Rows are points. The points of each table are mixes of a few directions, plus a little noise. How many directions does each table use, and how many do they share? Where both have some left over, give the other angles between the two spaces (their principal angles), to ten degrees, smallest first.

First (5 x 2)
[[-5.0 -3.3]
 [-4.3 -2.8]
 [ 0.1  0.1]
 [ 2.9  1.9]
 [ 6.3  4.1]]
Second (6 x 2)
[[-6.0 -3.9]
 [ 1.8  1.2]
 [-5.0 -3.3]
 [ 4.1  2.7]
 [-0.3 -0.2]
 [ 5.4  3.5]]
Directions: first 1, second 1, shared 1

First (9 x 6)
[[ 3.7  3.2  0.9 -4.5  2.6  4.4]
 [-1.3 -1.2 -1.0 -0.5 -1.2  0.5]
 [-2.4 -2.1 -2.5 -3.4 -2.3  3.2]
 [ 7.1  6.2  3.8 -1.6  5.7  1.6]
 [ 4.1  3.7  3.7  3.6  3.8 -3.3]
 [-1.5 -1.4 -1.5 -1.6 -1.4  1.6]
 [-6.6 -5.8 -3.9  0.2 -5.4 -0.4]
 [ 3.7  3.3  3.6  4.2  3.5 -3.8]
 [-6.7 -5.9 -2.9  3.8 -5.3 -3.7]]
Second (7 x 6)
[[ 3.8  4.5  3.6 -3.1 -3.3  1.4]
 [ 3.3  4.1  3.8 -2.1 -3.8  0.3]
 [-1.9 -2.7 -2.9  0.5  3.3  0.8]
 [ 3.3  3.3  1.6 -4.4 -0.3  3.5]
 [-2.5 -3.2 -2.9  1.6  2.9 -0.2]
 [-6.1 -7.6 -6.9  3.9  7.0 -0.6]
 [ 0.2  1.5  3.7  3.6 -5.8 -5.1]]
Directions: first 2, second 2, shared 1; angles 70

First (10 x 11)
[[ -1.9   0.2   0.6  -2.0  -0.6   2.3   1.6   0.4  -4.1   3.0  -2.6]
 [ -2.7   2.2  -6.7   4.5  -1.9   3.3   0.0   0.6   2.0  -1.8   9.2]
 [  3.5   1.9  -1.3  -1.9  -4.0  -9.2   1.1  -0.3  -0.7   5.5 -10.2]
 [ -0.8  -1.1   0.2   3.7  -2.8  -0.6   0.7  -0.5   3.8   0.4   6.8]
 [ -2.4  -4.5   4.7  -3.6  -2.7   2.6   0.6  -1.3  -7.0  -1.0  -1.9]
 [  0.3  -0.4   3.7   0.7   4.5  -0.7   2.1   0.9   2.6   3.4   1.9]
 [  0.6  -1.8   1.2  -0.2   0.9   0.4  -1.8  -0.6   0.2  -4.2   1.3]
 [  8.4   2.0   1.6  -2.7   1.7  -6.7  -6.5  -1.0   5.9  -4.5 -13.6]
 [ -2.2   1.4   1.7  -0.2   0.0   7.0  -0.2   0.5   0.5   1.5   0.5]
 [ -2.8   0.0  -5.6   1.8   5.0   1.5   2.2   1.5  -3.2  -2.2   8.6]]
Second (9 x 11)
[[  1.3  -0.8   2.5  -0.8  -0.6  -0.6   1.5  -0.3  -0.2   1.1  -0.3]
 [ -2.3   1.0   0.2   0.8   2.6  -1.3  -7.0   0.1   5.2  -0.9  -7.2]
 [  7.5  -1.3   0.5  -1.7   0.0  -4.0   6.3  -0.5  -3.3  -1.7   4.3]
 [ -2.7  -0.5   1.1   0.1  -2.7   3.8   2.5   0.0  -2.3   2.8   2.9]
 [  5.4  -1.4   4.2  -1.6   1.6  -5.1   0.1  -0.7   1.9  -0.6  -3.9]
 [ -7.7   2.5  -8.5   2.8  -1.8   7.2  -0.6   1.3  -3.1  -0.6   6.8]
 [  7.4  -0.6   0.0  -1.2   2.3  -6.2   1.7  -0.4   0.3  -3.4  -0.4]
 [  3.3  -1.8   6.5  -1.7   0.6  -3.3  -0.2  -0.8   2.3   1.6  -5.1]
 [-12.4   2.9  -6.6   3.6  -2.1   9.7  -4.4   1.3  -0.6   1.6   2.9]]
Directions: first 6, second 3, shared 2; angles 50
